Each row is a point. Each copy is the shape, with its points in the same order, turned, moved and blurred by noise. Say if it was mirrored as well.

Shape (9 x 3)
[[-1.37 -1.31  2.45]
 [-1.83  0.88  1.18]
 [-1.43 -0.80 -0.07]
 [ 0.69  0.03  2.49]
 [ 0.14  1.38 -0.62]
 [ 2.24 -1.52  1.24]
 [-1.97 -1.11  1.65]
 [ 1.23  0.06 -1.38]
 [ 0.28 -1.39  0.21]]
Copy 1 (9 x 3)
[[-0.96  0.78 -3.19]
 [-2.01 -0.94 -1.44]
 [ 0.19 -0.86 -1.34]
 [-1.95  1.78 -1.12]
 [-1.17 -0.84  0.92]
 [ 0.28  2.86 -0.08]
 [-0.67 -0.27 -2.90]
 [ 0.53 -0.11  1.50]
 [ 0.62  0.56 -0.63]]
Copy 1 is: mirrored
Copy 2 (9 x 3)
[[ 2.90 -0.11  0.83]
 [ 1.36  1.50 -0.39]
 [ 0.81  1.33  1.57]
 [ 1.40 -1.20 -0.73]
 [-1.26  1.01 -0.36]
 [-0.01 -2.58  1.12]
 [ 2.69  0.88  0.93]
 [-1.93 -0.18  0.91]
 [ 0.18 -0.61  1.75]]
Copy 2 is: only turned

Shape (9 x 3)
[[ 0.38  0.39  1.11]
 [-0.22  1.58  0.32]
 [-1.82  0.41  0.30]
 [ 1.15  0.05 -2.59]
 [-2.82 -1.50 -1.20]
 [-1.30 -0.08 -1.37]
 [ 0.38 -0.08 -1.52]
 [ 1.63 -0.72  1.79]
 [ 0.95  2.13 -1.21]]
Copy 1 (9 x 3)
[[ 0.58  0.94 -0.44]
 [ 1.15  0.31  0.59]
 [ 0.01  0.45  1.72]
 [-0.08 -2.76 -0.43]
 [-2.37 -0.70  2.83]
 [-0.70 -1.05  1.37]
 [-0.57 -1.55 -0.19]
 [-0.54  1.27 -2.17]
 [ 2.12 -0.99 -0.46]]
Copy 1 is: mirrored
Copy 2 (9 x 3)
[[-0.98  0.62  0.09]
 [-1.55 -0.74  0.87]
 [-0.29 -1.14  1.55]
 [ 0.84 -1.69 -2.27]
 [ 2.63 -1.70  1.85]
 [ 1.27 -1.93  0.56]
 [ 0.72 -1.15 -1.13]
 [-0.95  2.02 -0.43]
 [-1.44 -2.14 -1.50]]
Copy 2 is: only turned
Copy 3 (9 x 3)
[[-0.43 -0.24 -0.80]
 [ 1.14 -0.59 -0.56]
 [ 1.07  1.41  0.11]
 [ 0.01 -1.86  2.79]
 [ 0.54  2.77  2.26]
 [ 0.93  0.82  1.70]
 [ 0.02 -0.62  1.77]
 [-2.17 -0.59 -1.02]
 [ 1.33 -2.14  0.52]]
Copy 3 is: mirrored
Copy 4 (9 x 3)
[[-0.34  0.04  1.18]
 [-0.09  1.41  1.27]
 [ 1.93  0.80  1.10]
 [-0.64  2.15 -2.03]
 [ 3.54  0.38 -1.08]
 [ 1.68  1.51 -0.58]
 [ 0.11  1.33 -1.18]
 [-1.36 -1.35  0.59]
 [-0.94  2.79  0.40]]
Copy 4 is: mirrored
